Every row gives one point. Any point is a mix of the corners, with weights that add up to 1. It lies inside the corners' shape when no weight is negative. Say inside or outside, and name the corners with a negative weight.
(in the rows, 128 means zero)

Corners:
(1): [175 146 161]
(2): [147 129  54]
(3): [ 32 210  71]
(4): [159  89 215]
Points:
[142 156 136] -> inside
[145 161  87] -> outside (4)
[ 71 165  85] -> outside (1)
[ 85 169 100] -> inside
[126 123 118] -> outside (1)
[110 144  72] -> outside (1)
[156 138 107] -> inside
[168 145 156] -> inside

Corners:
(1): [ 84  94 141 243  66 220  73 142 111]
(2): [141  59  83 217  69 165  92 123 167]
(3): [144  75  95 113  81  83 148 175  51]
(4): [140 200  57 146 141 184 195 111 118]
(5): [184 218  84 149 101 221  90  67 146]
(6): [181 196  86 120 230 151 200 184 169]
(7): [142 149 167 123 195  81 120 115  84]
(8): [112 153 104  73  85 138  87  90 122]
(9): [116 159 142 157  96  79  99 175 162]
(10): [145  73  69 185 160  90  54 177  46]
Points:
[151 168 106 151 108 154 104 120 132] -> inside
[143 144  91 165 121 159 115 144 125] -> outside (7)
[124 153 113 160 107 140 105 134 109] -> outside (2, 6)
[133 144  96 157 139 174 102 123 123] -> outside (3, 9)
[154 173 112 146 164 158 115 103 120] -> outside (3, 9)

Corners:
(1): [ 65 189 172  96  97  79  83 145  77  88 112 210 128 137 128 120 144  85]
(2): [147 113 106 136 170  67 125  93 181  83  83 152 167  50  97 170 137  77]
(3): [192  61  76 148 165  79 122  72  96 145 232 148 144  87  53 132 191 104]
(4): [150 184  68 192 157  68 168 177 177 114  37  77  81  44  18  81  31 172]
(5): [ 44 206 134 193 118 123 189 116 223  97 122 124 133 101  83  99  30  85]
(6): [ 23 194  44 160 113  84 138  60 163 178 179 114 119  91 132 137 179 130]
(7): [112  89 122 155 170  94 214  63 154 173  69 198 104  95 113 181  52  62]
(8): [162 106 122 186 143 104 168 179  84  65  89  57 156  80 115 136 148  89]
(9): [ 40 134 157 117 120 122 151 171 135 173  86 142  87  72 145 124 109 130]
(10): [192 195 134 159  45 163 168 137 196 176 181 125 128 156 151 128 136 152]
(11): [140  49 158 116 149 125  59 143  82 139 120  73  89 151  52 158 125 116]
(12): [ 78  75 118 104  72 162  53 113  99 182 142 104  59 175 141  68 175 111]
(13): [110 118 159 189 145 126 113  50 159  98  93 169 172 132 149 146 166 165]
(14): [195  35  44 103 204 175  69 141  73 108 147  66 134 144  55 133 140 133]
(15): [ 90 135 175  88 126  76 130 152 146  84  57  72 129 139  39  91  86 180]
(16): [182  95 164 152 123 133 117  39  67 133  98 162 176  66  98 193 126 118]
(17): [167 118 109 168 180  96 123  68 211 179 141  83 210 175 131  95  56  99]
(18): [ 40 109 128 157  80  94 145 112  81  37 154  68  81 182 167  67  36  82]
(19): [138  91  40 150  63 113 142 170 205 205 178 200 146 137  90 146 170 146]
Points:
[157  83 133 139 174  98 127 114 120 116  97 155 175  89  80 170 133  96] -> outside (4, 6, 10, 12, 18)
[116 119 122 148 135 115 127 113 129 118 120 109 126 119 108 117 114 109] -> outside (19)
[111 113 118 150 110 109 132 105 120 117 133 124 127 124 117 127 108 112] -> inside
[ 97 142 106 157 110 100 163 115 170 146 123 130 126 100 107 119  98 115] -> outside (1, 11, 13, 14)
[111 106 100 154 138 103 138 115 150 131 113 116 124 109  92 122 104 116] -> outside (1, 10)
